Each row is a point. The window is the flat piece filled in between its corners: a triangle in 3 columns, a solid with four corners in 4, and so on. A path goes straight from each point to the next, and from the last back to the first. List the points from which the path goes on through the window.
In the rows, zero is written as 128.

Window:
[[ 65  98 132 152]
 [118 113 112 107]
 [171 145 109 129]
 [168 117 134 106]]
Path:
(1): [132  91  73 117]
(2): [165 110 123 118]
(3): [154 165 130 107]
(4): [ 90 133 139 124]
(5): [126  83 111 132]
(6): [ 86  92  90 141]
(7): [ 97 125 136 128]
(8): [189 150 149 102]
Through the window after points: 2, 4

Window, 6 rows:
[[122 154 199 123 119  84]
 [126 136 143 110 135 168]
 [126  58 121 116 179 148]
 [143 131 131  79 120 142]
 [139 103  94 137 163 148]
 [132  89 185 147 113 102]]
Path:
(1): [192 124 172  87 126 113]
(2): [140 102 180 127 142 142]
(3): [124 108 158 131 111  97]
(4): [ 84  99 108 135 125 173]
(5): [161 110 123 106 159 129]
(6): [168 118 150  92 155 155]
(7): [113 114 128 115 143 130]
(8): [ 83 138 143 124 144 125]
Through the window after points: 2, 4

Window:
[[225  60  74 220  84 128 110 145]
 [ 88 109 170 164 180 127 192  86]
 [129 175  99 122 123 103 133 133]
 [115 115 111 112 107  96 129 106]
 [102 143  99 100 122 139 120 148]
 [148 134 104 138 119 127  83 112]
 [148 150 109 105 112 146 145 109]
 [157 122 106 108 148 113 127 132]]
Path:
(1): [158 134 120 118 116 129 127 149]
(2): [136 112  87 137 138 120 158  75]
(3): [122 156  49 133 129 106 143 130]
(4): [135 140 134 119 116 128 118 136]
(5): [128 141 148 120 121 132 135 121]
(6): [108 148  45 100 161 104 120 112]
(7): [144 104  62 157 116 113 129 114]
(8): [171 106 129 155 102 141 115 156]
(9): [165 124 102 141  99 125 107 146]
(10): [163 105  64 122 109 101 116 106]
(11): [139 119 101 144 181 164 139  69]
(12): [123 121 152 150 107  81 151 137]
(13): [129 130 125 141 116 123 128 136]
(14): [125 118  90 132 155 131 140  47]
(15): [106 136  67 145 153 126 153 122]
(16): [131 111 153 149 135 127 140 108]
Through the window after points: 3, 7, 15

Window, 8 rows:
[[128 117 116 154 117 141 133 157]
 [128  88 182 138 127 164 112 118]
 [137 161 155 119 120 149 150 164]
 [108  87 102 103 139 159 203 160]
 [146 130 147 164 111 100 129  96]
 [ 49 129 150  97 151 159 116 160]
 [153 116  86 124 109  94  65  66]
 [135 149  70 131 164 135 142 121]]
Path:
(1): [123  98 118 141 132  89 123 132]
(2): [120  96 150 128 190 115 157 154]
(3): [119 128 116 120  90 178 129 139]
(4): [116 120 108 135  89 130 108  84]
(5): [174 125  96 113 156  90  75 106]
(6): [133 102 117 108 155 123  98 145]
(7): [101 140 141 138 101 144 156  87]
(8): [106 137 136 122  61 153 172 124]
(9): [142 117 153 145 188 120  65 122]
(10): [150 146 154 142 154 103  95 171]
(11): [114 100 135 134  97 162 159  74]
(12): [132 129 130 133 108 159 155 120]
(13): [146 104 122 127 145 119 128 148]
(14): [129 115 151 133 145 109 129 153]
(15): [138 153 127 130 114 144 118 121]
(16): [139 169 145 117  90 224 133 143]
Through the window after points: 4, 10

Window, 9 rows:
[[128 107 118 105 107 170 139 165 175]
 [139 110 126 149 103  82 111 119 170]
 [115 131 116 160  78 109 156 143 113]
 [123 134 104 124 120  87 105 201 144]
 [106  68 140 134 118 104 120 188 120]
 [110 143 143 105 126 135 123 126 168]
 [126  74 134 155 184  95 157 121 113]
 [113 130 142 214  85 174 145  85 163]
 [195  97 129 137 145 157 103  91 102]]
Path:
(1): [137 112  95 130 132 127 126 115 154]
(2): [129 120  87 124 134 144 145 106 109]
(3): [157  92 181 151 101 152 109 178 164]
(4): [135 110 172 135 130 137 137 163 139]
(5): [106 111  87 131 109 119 123 127 130]
(6): [ 88  72 120 128  93 160 100 112 103]
(7): [167 167 128 159 131 108 150 137 174]
(8): [137 121 153 141 118 127 128 131 147]
Through the window after points: none

Window:
[[ 77 116 133 170 137 143 125 121 116]
 [120 146 137 160 125 115 137  79 139]
 [130 102 162  98 114 170 117 191 105]
 [169 119  84 100 113 124 116  66 119]
 [112 114 166 118 176 143 121 103 149]
 [ 73 141 140  84 167  92 108 175 110]
 [ 79 182  73 123 122 112 110 145 161]
 [164 124 116 174 130 161  76 173 112]
 [130  68 131  72 106  97 125 142 123]]
Path:
(1): [117 128 115 122  80 139  73  95 124]
(2): [105 143 100 122 170  99 138 150 140]
(3): [138 113 125 145 150 135 139 125 116]
(4): [106 120 137 127  97 141 105 107 138]
(5): [ 67 108 140  89 128 108  84  55 143]
(6): [135 115 123 111 133 125 145 157 124]
(7): [162 126 108 155 147 134 164 168 118]
(8): [ 60 132 119 108 106 113  82 114 131]
(9): [ 90 155 134 108  76  95  77 107 152]
(10): [134  99 115 137 167 150 132 159 116]
(11): [134 129 109 122 136 134 128 153 127]
(12): [ 92 113 142 126  97 139  92  93 140]
Through the window after points: 9

Window:
[[ 58 115 138 137 130 131 149 144  80 173 150]
 [126 131 148 100 144 102 139 120 142 113  91]
 [171 155 124 167  95 173 172 116 145  89 151]
 [126 157 100  92 179 120 133 101 147 119 185]
 [102 121  83 115 121 135 160 130 154 156 109]
 [140 185 139 177  98 157 146 179 140 139 185]
 [105 110 137 164 110 110 126 138 103  81 153]
 [174 145 168 178  95  88  94 108 111 103 143]
 [112 121 148 111  77 118 136  96 163  98 116]
 [ 81  86 162 141 137  84 151 132 123 139 165]
 [124  98 148 124 139 149 107 136 143 147  88]]
Path:
(1): [108 176  98 197 185 124 182 108 143 136 160]
(2): [130 123 161 100  59 143 110 167 127 128 151]
(3): [152 115 114  97 104 117 136 144 120 151 148]
(4): [122 150 140 161 143 138 137 104 144  88 146]
(5): [ 80 110 163 164 131 119 141 114 135 144 145]
(6): [116 116 133 117 116 101 142 141 107 124 152]
(7): [173 106 135 107 124 120 139 143 137 104 189]
(8): [ 77 157 126 175 120 126 133 103 119 103 115]
(9): [108 143 141 137 198 188 125 110 173  96 104]
(10): [130 123 135 126 110 105 133 129 125 133 139]
(11): [131  83 139 114 125 154 138 155  98 119 160]
(12): [ 76 174 127 134 136  82 148 100 154 154  85]
Through the window after points: 1, 3, 5, 7, 9, 11

Window (12 x 12):
[[114 175 119 180 116 148 199 162 120 146 190 158]
 [117 137 113 195 142 171 152 158 110 201 106 101]
 [ 82 192  87  88 130 137 133 101 137 154 116 167]
 [141 127 118 108 135 132 124 102  80 100 154 168]
 [153 125 145 156  89  95 106 138 129 138  88 145]
 [127 172 133  98 152  70 119  78 131 152 167 154]
 [115 146 144 114  82 174 114 124 157 140 117 165]
 [123  91 140 126 147 105 169 108  83 139 131 118]
 [ 97 156 136 194 117  56  83 125 145 127 125 123]
 [136 165 167 107 101 135 120 169 129 130 123 125]
 [144 177 119 168 132 119 134 117 152  54 138 133]
 [131  81  69 170 101 106 117 141 139 148 164 152]]
Path:
(1): [ 89 160 121 165 172 139 106 147 160 143 133 173]
(2): [134 162 122 138 100 123 142 130 123 135 139 129]
(3): [107 149 112 163  76 129 134 105 115 120 129  92]
(4): [128 122 136 129 158  99 119 147 125 161 145 186]
(5): [135 140 126 130 130 106 127 138 141 124 142 170]
(6): [ 96 158 108 140 105 117 147  86  99 158 166 115]
(7): [135 145 124 143  92 122 126 130 127 153 131 133]
(8): [ 79 141 122 144 172 132 137 156 121 148 131 158]
Through the window after points: none

Window:
[[156 165 115 113 130  82 114 165 146 134 142 104]
 [124 137  97 139 109 127 106 148 122 125 169 109]
 [129 168 218 141 131 197 116 132 123  72 136  94]
 [108 127 155  90 113 135 136 141 123 181 119 177]
 [ 77 156 200 107 156 163 151 136 133  66 148 107]
 [ 99 107 191 104 143 144 126 130 122  83 108  95]
 [166 153  79 127 138 126 123 136 153  88 128 119]
 [131 182 101 187 140 113 101 177 136 139 119 119]
 [152 125 121 175 117  98 135 145 142 126 168 142]
 [145 129 106 140 109 115 104 189 158 101 154 143]
 [ 99 162 145  98  88  90 107 119 124 150 100 175]
 [107 141 143 110  73 117 159 150 129 149 106 141]]
Path:
(1): [128 155 144 145 122 109  84 123 171 155 128 107]
(2): [133 132 122 154 124 120 150 170 111  99 145 144]
(3): [157 179 152 121 197  73 121 198 101  98 102 126]
(4): [116 126 120 129  65 142 128 124 172 141 158 130]
(5): [126 171 135 139 106 127 118 137 147 136 139 115]
(6): [169 100  99  99 150  90 127 210 104  79 152 153]
(7): [150 135 119 133 117  99 129 159 102 105 147 142]
(8): [ 90 168 164 110 107 144  99 124 175 141 108 134]
(9): [ 85 164 118 145  75 154 158 127 185 146 140 121]
(10): [129 131 150 120 120 108 113 161 117 123 133 145]
(11): [146 153 147 128 106 109 148 162 100 124 119 172]
(12): [115 140 118 135 116 120 103 139 162 125 144 114]
Through the window after points: 1, 7, 11

Window:
[[ 87  97 128  84 110 141 182 159 130 135  95 135 145 159]
 [114  86 123 124 140 150  84 122 117 108  87  87 105 138]
 [ 88 143  78 161 133 115 180 112 119 144 145 165 142 128]
 [ 87  94 145  80 150 147 112 181 171 133 137 142 128 118]
 [103 104  86 118  93 123  79 158 151 116  97 113  96 159]
 [ 88 143 110 153 102 147  81 125 108 149 106 179 140 169]
 [143 114 121  85 149 136 106 152 164 154  94 143 111 165]
 [112 130 151 131 108 160 149 123 170 125 117 111 107 136]
 [112 136 138  85 113 137 106 146 126 110  82 149  95 114]
 [108 128 134 156 111 107 188 113 161 117  86  96 190  93]
 [106 134  89 121  92 103 168 153  97 210 155  97 161 144]
 [105 159 115 104 131 130 154 182 123 130 113  94 150 169]
 [122 120  74  96 104 163 135 123 147 131 119  70 164 118]
 [185  49  91 147  65 142  22 101  95  25 142 104 135 135]]
Path:
(1): [125 112 100 141 107 151  99 172 112 139 108 129 106 118]
(2): [136  88 119 122  86 132  73  72 130  51 138 117 167 171]
(3): [110 127 108  94 111 125 128 106 149 123 110 103 134 148]
(4): [114 113 127 132 110 160 102 167 121 132 105 134 126 134]
(5): [120 101  78 153 112 160 186 188 139 147  87 153 138 119]
(6): [ 92 139 126 105 121 110 120 116 131 119 128 106 139 154]
(7): [ 98 130 115  92 140 126 103 110 141 134 110 129 126 153]
(8): [129 109 104 150 101 139 122 154 123 124 116 120 128 127]
(9): [129 117  97 149 131 195 132 180 124 149  95 113 132 146]
(10): [ 94 112 121 102  99 102 105 111 130 109 133 146 142 142]
(11): [114 114 139  95 127 123 124 138 147 125 100 122 135 152]
(12): [108 107  99 113 114 163 125 160 126 133 107 139 110 120]
Through the window after points: 1, 5, 9, 11

Window (14 x 14):
[[ 95 147  69  37 113 141 127 138 113 193 121 103 103 104]
 [161 131 134 173 121 107 160 122 117 122  96 126  85  90]
 [162 124 184 127 144 100 128 174  94 104 108 163 138  86]
 [105 104  91  47  72 126 123 129 119 163 122 122  51 146]
 [185 166 153 121 102 125 103 111 161 124 113 114  94 129]
 [157 116 131 131  94 115 136 169 115 140  70 133 149 125]
 [141 106 128 130 132  75 101 131 119 105  90 111 131  98]
 [159  74 167 120 157 136 157 162 135  99  77 118 142  97]
 [125 141 188 155 114 113 125 102 153 119  64 149 109 109]
 [145 159 163 127 131 107 132 155 114  97  60 104  92 126]
 [ 81 177 116 125  44 116 137 114 186 125 154  91  60 139]
 [126 177 130 113 110  88 156  96 177 133 127 128  85 185]
 [150 128 134 157 156 137 111 159 140  88  79 164 116 126]
 [ 97 117  87  56  95 162 126 113  65 155 137  96 118 144]]
Path:
(1): [130 147 132 131 112 129 148 124 121  89  82 139 147  96]
(2): [144 132 149 134 121 109 121 137 141 138 100 118  97 136]
(3): [119 130 173 145 134 124 122 138 115 166  98 103  71 102]
(4): [186 132  96 146  99  97 171 126 128  75  97 156 133 108]
(5): [132 136 120 116 101 129 128 135 132 104 108 139 116 112]
(6): [137 126 137 126 134 111 135 126 132 147  84  99  93 144]
(7): [109 111 156 121 135 113 131 164 128 158 111 126 104 123]
(8): [144 155 129 114 101 131 133 116 132 108  92 130  99 131]
(9): [131 156 123  96  48 162 107 105  93  79  62 147 106  96]
(10): [176 126 153 148 166  77 139 162 184 176 140  99 106 156]
(11): [133 130 164 130 127 141  90 148 102 182 104 109 125 131]
(12): [138 141 130 105 102 104 149 138 125 111  90 116 103 118]
(13): [134 134 129 101  98 127 145 124 148  94  93 141  98 106]
(14): [133 146 127 128 115  97 105 137 115 148 108 104 104 133]
(15): [145 135 158 121 128  95 109 148 105 182 124  95 126 153]
(16): [125 142 128  94 110 131 129 130 141 110  90 138 101 103]
Through the window after points: 3, 9
